Each point is reached from the start by the listed moves, each made 0, 1 or 2 times, or once backwards (-1), plus a little noise. Say if it took an odd or an even number of moves. Then give how often each move was made.

Moves:
(1): [0.24, 0.12, 0.11]
(2): [-0.14,  0.35,  0.40]
Start: [-0.03,  0.00, -0.06]
Points:
[0.33, 0.62, 0.55] -> odd (2, 1)
[-0.12, -0.45, -0.58] -> even (-1, -1)
[-0.19,  0.34,  0.35] -> odd (0, 1)

Moves:
(1): [ 0.13,  0.05, -0.01, -0.01,  0.08,  0.05,  0.09, -0.04, -0.04, -0.08,
  0.05,  0.05]
(2): [-0.07,  0.13, -0.01,  0.16,  0.01, -0.06, -0.10,  0.10,  0.05,  0.15,
  0.10,  0.05]
(3): [-0.10,  0.06,  0.20, -0.09,  0.07,  0.03, -0.09,  0.01, -0.01, -0.06,
 -0.03, -0.07]
(4): [-0.05,  0.02,  0.00,  0.23, -0.07, -0.03, -0.05,  0.07, -0.06, -0.08,
  0.00, -0.02]
(5): [-0.02, -0.03, -0.07,  0.04,  0.12, -0.06, -0.04, -0.06, -0.07,  0.08,
 -0.04, -0.03]
(6): [ 0.03,  0.02, -0.11,  0.02,  0.04,  0.11, -0.14, -0.09,  0.06, -0.05,
  0.05,  0.06]
(7): [-0.05, -0.01,  0.01,  0.03,  0.03,  0.09,  0.05,  0.02,  0.03,  0.07,
 -0.07,  0.05]
(8): [ 0.09, -0.10,  0.06, -0.02,  0.03,  0.04,  0.02,  0.09,  0.01, -0.03,
  0.11,  0.05]
(9): [-0.05, -0.10, -0.12,  0.04,  0.03,  0.00,  0.09, -0.12,  0.23, -0.04,
  0.11,  0.00]
Start: [ 0.05, -0.10, -0.04, -0.02,  0.04,  0.01,  0.06,  0.00,  0.04, -0.02,
 -0.17, -0.03]
Points:
[-0.14,  0.06,  0.22, -0.06,  0.19,  0.11,  0.27,  0.01,  0.00,  0.05,
 -0.46, -0.07] -> even (1, 0, 1, 0, 0, -1, 2, -1, 0)
[ 0.21, -0.12, -0.10,  0.49,  0.21, -0.15,  0.30,  0.20,  0.40, -0.12,
  0.57,  0.13] -> odd (2, 2, 0, 1, 0, -1, -1, 2, 2)
[ 0.19, -0.56, -0.40,  0.43,  0.09, -0.09,  0.53, -0.12,  0.20, -0.32,
  0.03, -0.06] -> even (1, -1, -1, 2, 1, -1, 0, 1, 2)
[-0.41,  0.07, -0.18,  0.86,  0.10, -0.24, -0.35,  0.29, -0.02,  0.44,
 -0.19, -0.03] -> even (-1, 2, 0, 2, 2, 0, 1, 0, 0)
[-0.18, -0.41, -0.23, -0.07,  0.38,  0.33,  0.16, -0.43,  0.50, -0.13,
 -0.19, -0.02] -> even (0, -1, 1, 0, 1, 1, 2, 0, 2)
[ 0.02,  0.12, -0.59,  0.94,  0.07,  0.17, -0.19,  0.03,  0.41,  0.03,
  0.24,  0.31] -> even (1, 2, -1, 2, 0, 2, 1, 0, 1)
[-0.03, -0.27, -0.21,  0.49,  0.04,  0.18, -0.02,  0.05,  0.26, -0.23,
  0.02,  0.08] -> even (0, 0, 0, 2, 0, 1, 1, 1, 1)
